Each row of a before or after table is a point. One or more steps were done to the points. Then noise was added and the rows were shuffled. The steps act on columns, c1 being the first. Write out the steps. A step turns or swaps two columns, mirrors them in a line or flattens them onto one, adds a multiple of one to another, or multiplies or shifts one. Angles are multiples of 10 degrees, from the lower column toward the higher: turns from -170 to 170, lines from 10 to 170 but not 90. Use the fewest steps. Two steps may share a column if one is a turn and the other turns, adds or multiplies; they go together, in the order done. Otherwise the lowest column goes first.

Before (10 x 3):
[[-13  13  48]
 [-25   4  -5]
 [ 23 -14   9]
 [-12  -8 -29]
 [ 44  26 -12]
 [ 17  -9  -4]
 [ 60  15  36]
 [-13 -31  -2]
 [ -5  13   8]
 [ 41  35  -1]]
After (10 x 3):
[[-12   5 -26]
 [ 14  -7  -5]
 [ 45  33 -10]
 [-16 -11  47]
 [ 23 -19   8]
 [ 41  35   0]
 [-26   6  -4]
 [ 59  -3  35]
 [-13 -30  -1]
 [ -4   8   7]]
Steps: add -0.5 times c3 to c2

Before (13 x 6):
[[-16  -5 -31  -1   3   6]
 [ 11  37  -9  -8   9 -35]
 [ -4 -10  11 -15  29   4]
 [ -4 -12  13  10 -23   5]
 [-13 -12   0  -5  24  29]
 [ 29  11  12  42   9 -12]
 [-13  35 -19  -4  19 -21]
 [-10   0 -47   8  19 -23]
 [-27  41   9 -16   9 -15]
 [ 12 -28  50   1   9 -31]
 [-35 -17   2  -8  22  15]
 [-31  12 -26  14 -12   3]
 [-14   7   0  11  -7  11]]
After (13 x 6):
[[-34 -16   1  45  21  16]
 [ 12 -28  50 -17   8 -30]
 [ -4 -13  13  16 -23   5]
 [-16  -4 -32  23   3   6]
 [ 30  10  12  -2   9 -12]
 [-32  12 -25  61 -11   2]
 [ 12  38  -9 -26  10 -35]
 [-12 -14   0  15  23  29]
 [-28  41  10  24   8 -15]
 [ -4 -10  10  -8  29   4]
 [-11  -1 -48  22  19 -23]
 [-15   7   0  31  -6  12]
 [-12  36 -19  15  19 -21]]
Steps: add -1.5 times c1 to c4

Before (11 x 8):
[[ 14  14  26   5 -20 -13   1  -3]
 [-30  12  -1 -12  17  11  28  29]
 [  7  36  11   7 -13  18 -16  12]
 [  9 -48  20 -13 -19  21   5 -23]
 [ 12  31  12  19 -41  -6  18  23]
 [ 21  54   1   1 -26  14  26  -1]
 [ 14 -44  -7 -22  -6   3  -1  -4]
 [ 25 -60  12  10  14  23  11  -6]
 [  4   2  -5 -11 -15  22   9  36]
 [ 37  56  12  -2 -18 -15  10  14]
 [  5 -44 -18  12  -5   6   0 -20]]
After (11 x 8):
[[ 14 -44   5 -22   7   3   0  -6]
 [ 21  55  -6   2  25  13  27  -3]
 [  7  36 -13   7  11  20 -15   8]
 [  4   2   2 -10  17  28   9  32]
 [ 23 -58  -9  10 -15  22  10 -10]
 [ 12  31 -18  21  38  -2  19  22]
 [  5 -44  17  14   9   2   0 -20]
 [ 37  56 -15  -2  15 -12  11  16]
 [ 10 -49 -23 -13  15  18   5 -27]
 [ 13  15 -28   4  16 -13   1  -1]
 [-30  13   4 -12 -17  16  28  26]]
Steps: turn c3 and c5 by -170 degrees; turn c6 and c8 by -10 degrees

Before (11 x 11):
[[  9 -10   3   7  10 -33  10   8   1  -7 -32]
 [  0  60  -4  11   7  15   0   6 -15  -4  -5]
 [ 14  -4   9  14  10  13  -8  -1   0   1  -9]
 [  2  -7 -10  12 -29  15   0   9  -6   1   3]
 [  4   0   5  13  15  11 -11   3 -25  -5   0]
 [ 15 -11 -22   3  12 -18 -10   2   0  17   2]
 [ -9   1   0  -4  10   8 -10  -2  -2   0   3]
 [  9 -15 -13 -19  -9   5 -11 -21 -16  -1   0]
 [ 12 -14  -2   4  11   8  10   7   1  -5   7]
 [  3  -4  -6  14   8   9  -7 -12  -3 -12   7]
 [  6 -14  -3   8  10 -15  13  -8   2  18   5]]
After (11 x 11):
[[ 14   4   8 -14   1  21  -8   3   3   2  -8]
 [  7 -13  -3  -6   1 -24  12   9   5  18  -8]
 [ 12 -14  -1  -5   1  13   9  -6   4  -5  -6]
 [  0  42  -4 -11  -3  23   0  -4 -11  -4  42]
 [  4   1   5 -14  -6  18 -12   0 -18  -5   1]
 [  3  -8  -6 -11   0  15  -6  15   0 -11   2]
 [  2  -7 -10 -14  -6  25   0  -7 -15   1  -4]
 [ -9  -2   0   5   0  13 -10   1   2   1   3]
 [  8 -10 -13  24  -7   8 -11  18 -17  -1 -11]
 [ 10  18   4  -8   1 -52   9  -7   4  -6 -29]
 [ 15  -8 -22  -2   2 -29 -10  -2   4  17  -7]]
Steps: turn c2 and c11 by 50 degrees; turn c4 and c8 by 170 degrees; flatten c5 and c9 onto the line at 70 degrees; multiply c6 by 1.6

Before (10 x 12):
[[-32  14 -29 -48  34  37 -27  16  29   9 -15 -26]
 [ 22   7  -6   6 -20   8  16  19  -4 -22  11  30]
 [-25  -4 -24 -31  13  15  -1  28  23  43  -7 -14]
 [ 39 -12  -6  -3 -23 -31   3 -19  16 -23  17  18]
 [-15 -18  18   1  60  13 -19   2  39  32 -29  -1]
 [ 33  -5 -15 -17  11  -8   5   4 -24   0   4  22]
 [ 12  -6 -27  -7 -23 -20   6   4  -9 -19 -22  34]
 [ 30 -12 -21  -7  -8   4  37  -3  -2 -17 -14   5]
 [  9 -15  11 -28  -3 -15  25  -6   2 -20   3  33]
 [ -9 -30  -6   8  11 -30   0  -6   2 -33  21  -2]]
After (10 x 12):
[[-31  14 -30 -50  33  39 -35   1  26  17 -14 -22]
 [-24  -3 -22 -33  16  16  -1 -24  22  45  -8 -17]
 [ 23   7  -6   7 -20   9  21  27  -2   5  11  30]
 [ -8 -32  -4  10  14 -30  -1  26   5 -21  21  -4]
 [ 11  -6 -26  -8 -24 -22   8  18 -10  -6 -20  33]
 [-17 -16  20   3  60  15 -23 -29  38  18 -29  -2]
 [ 34  -6 -18 -17  12  -8   8   4 -24   4   4  21]
 [ 10 -16  12 -26  -4 -15  32  15   4 -15   4  33]
 [ 33 -10 -21  -8  -5   4  48  14  -2 -13 -15   4]
 [ 38 -13  -5  -4 -22 -32   3  11  17 -28  19  19]]
Steps: multiply c7 by 1.3; turn c8 and c10 by 60 degrees

Before (14 x 18):
[[-12   7  20 -11 -17  13  -5  10  49 -14  -3  25 -11 -10  -9  18  -3 -28]
 [ 30 -31  11   4 -13  -1  22 -14  11   4  27  13  -4 -22  28   0   3 -31]
 [ -8 -24 -16  25   1  12  -4 -23   1 -21  23   7  -9 -12  12  -2  -2  19]
 [  2  -7 -31  -4 -22  10  21   0   1 -30   1 -31 -27   1  20   1 -14 -21]
 [  0 -27   1 -25 -10  -3 -28 -17  23   8  -6 -25 -18  29  12   8   3   0]
 [ 13   2 -15   7   9   4  -1   0 -24  18  27  -8   2  -2 -15  30  21  -4]
 [  8 -36 -25 -15  13 -21   9 -25 -15   1  19  21  -9   2   6  10   3 -28]
 [ -1 -30   4  -9  27  31  12  -9  -9 -15  24  -8 -19 -18   5  -7  -9  -7]
 [  0  26  -6  11 -31   3  12 -21 -34  -9  14 -20 -12  18  -3  27  -8   3]
 [-28 -10   7  -4 -11   4  10  12 -60 -11 -12 -18  -6   6   3 -35   3   9]
 [-39 -14 -20   9 -15  17   9   1   3  19  -5   7  -9  11  17   9   1 -13]
 [ 10 -36 -18  13  -8  13  -1 -13 -13  15   3   3 -14   3  -2  14   5 -26]
 [  4 -13  -6  17 -37  31   6 -32  12 -39 -13  14  28  16  43  -3 -16   3]
 [ -2 -23  -1  -6 -21  51  15 -17  -3   0   1  15   9 -17  -4 -40  30  -9]]
After (14 x 18):
[[-39 -14 -19  10 -15  17  10   0   3  19  -6  -1  -9  11  16 -11   1 -34]
 [  2  -6 -31  -3 -22  10  20   1   1 -31   1  27 -27   0  19  15 -16 -41]
 [ -8 -24 -15  25   2  13  -4 -23   1 -23  23  -8  -7 -12  11  -3  -3  -2]
 [  5 -13  -6  17 -38  32   8 -31  10 -40 -12 -12  28  15  44  -4 -16 -18]
 [  8 -35 -25 -16  14 -21  10 -24 -15   1  19 -13 -10   2   6 -19   3 -48]
 [ 10 -37 -17  13  -8  12  -1 -13 -13  15   3   4 -14   4  -1 -15   6 -46]
 [ -1 -31   5  -9  27  31  12 -10 -10 -16  24   3 -20 -18   5   9  -9 -27]
 [-29 -10   8  -5 -11   4  11  13 -61 -10 -12  -1  -6   8   3  39   3 -10]
 [  1 -26   0 -25  -9  -3 -29 -18  23   8  -5  26 -18  29  12   5   3 -19]
 [ -2  25  -7  11 -31   3  12 -20 -34  -9  15  31 -12  17  -3 -14  -7 -17]
 [-14   6  19 -12 -18  13  -5  11  50 -14  -2 -13 -11 -10 -10 -28  -3 -47]
 [ 13   2 -15   6   9   4  -1   1 -25  18  27  22   2  -2 -15 -23  20 -24]
 [ 31 -32  11   3 -14  -2  23 -14  11   4  28 -11  -3 -22  28  -5   2 -52]
 [ -3 -23  -1  -7 -22  50  15 -17  -3  -1   2 -33   8 -16  -4  27  30 -29]]
Steps: turn c12 and c16 by -150 degrees; shift c18 by -20

Before (14 x 24):
[[-44   3  11   7 -40  -4   1 -24  39   4  13 -30   4 -31   4 -31  23   8
  -27  -1  38 -30  18 -41]
 [-30  -4 -26   0 -22   3  38  -8  33  27  27 -21   8 -13   3 -35 -22 -23
  -31   4  15  -6  50 -34]
 [ -5  -9  25   5   5  40   8  20   9 -32  -8  -8 -17  17  -5  34  27 -60
   19 -15 -14 -15  -4 -14]
 [ 28 -49 -18  26  11   6  19  12 -23 -39 -27   9 -12  30 -27  -3  -1 -29
  -12 -59 -13  16  -9   7]
 [ -2 -14 -23  12  20   1  34   8   9 -23  -7  46 -10  44 -25   4  -7  -7
  -14 -16 -12   3 -21 -13]
 [-28  16  31 -17 -27  19  20   7  32  18  -1 -39 -50 -35  10 -43  28  13
  -21  32  21  -1  29 -37]
 [-22 -24 -45   8  42  -6  12  11   8  17  20  13   2  18 -16   6   6 -15
  -23 -40  23  41   4 -23]
 [ 17 -38  43 -17   0  17   2  10  11 -20  -5  23 -10  -2   3  21  51 -34
    0   5 -25 -16  15  19]
 [-13 -12   0 -12 -23  51 -26  27  26   9 -10  19 -23 -14  26  -9  33 -12
   32  24  20 -23  32  -9]
 [ 33 -14  21 -35 -17  32 -17  10   5 -17   8 -30 -23  10   0  18  39 -10
   25  34   0 -44   9   8]
 [-19 -31 -15  38  23   4  41  -1   3 -21  13  10  10  13 -25   2 -30  -3
   -2 -27   9  43 -14  19]
 [ 28 -19   1  11   5  18   7 -10 -23 -10 -21  26  13  12 -10  16  25 -59
   20  -9 -21  35 -39 -15]
 [  5 -31  -4  -3  28  37   7   6  -3 -37 -16   1   9  16  11  -5  10 -36
  -26 -16 -25  10 -44   9]
 [-13  -5 -20  12 -25   4  28  -6  34  27  19  -6 -31 -14  28   3  -4  -2
  -27 -23  18   0  -1  -9]]
After (14 x 24):
[[  6 -27  -4  -4  27  37  14   6  -2 -37 -21   1  -5  16  47  -5  10 -36
  -30 -16 -25   9 -44   9]
 [-14 -27 -20  13 -25   4  -5  -5  34  27  25  -5 -54 -14  30   2  -4  -2
   -5 -24  18   0   0  -9]
 [ 27  21   1  11   6  18  17 -11 -23 -10 -28  26  -3  11  49  16  26 -59
  -20  -9 -21  35 -39 -15]
 [-30 -31 -26   0 -22   2  39  -8  33  27  35 -22 -49 -13  25 -35 -22 -23
   -4   4  14  -7  50 -34]
 [-44 -27  11   6 -39  -5   4 -24  40   4  17 -30   1 -31  -3 -31  23   9
    3  -1  38 -30  18 -40]
 [ 29 -12 -18  25  11   6   5  13 -22 -39 -35   8 -33  30   2  -3  -1 -29
  -50 -59 -14  16  -9   7]
 [-19  -2 -15  38  22   4  41  -1   3 -21  16  10 -52  12 -23   3 -30  -4
  -31 -28   9  43 -15  20]
 [ -1 -14 -23  12  20   1  19   9   9 -23 -10  46 -52  44 -18   4  -7  -7
  -14 -16 -12   3 -21 -13]
 [-21 -22 -45   8  42  -6  11  10   8  17  26  12 -16  18  -1   7   6 -14
  -23 -40  23  42   4 -24]
 [ 33  26  21 -36 -17  33 -34   9   5 -17  10 -30  12  10  10  18  39  -9
  -14  34   0 -44   9   8]
 [-27 -21  31 -16 -27  19 -28   6  31  17  -1 -39 -53 -35  -4 -43  28  12
   16  32  21  -2  29 -37]
 [ -5  20  25   5   4  40  -8  20   9 -32 -10  -9 -20  16  55  34  26 -60
   -9 -15 -14 -15  -4 -14]
 [-14  32   0 -12 -23  51 -41  27  26   9 -13  20  24 -14  37  -9  32 -12
  -12  24  20 -23  31  -8]
 [ 17   1  43 -17   0  17  -7  10  12 -20  -6  23  -8  -3  37  21  52 -33
  -39   5 -24 -16  15  19]]
Steps: swap c2 and c19; multiply c7 by 1.6; turn c7 and c13 by -60 degrees; multiply c11 by 1.3; add -1 times c18 to c15
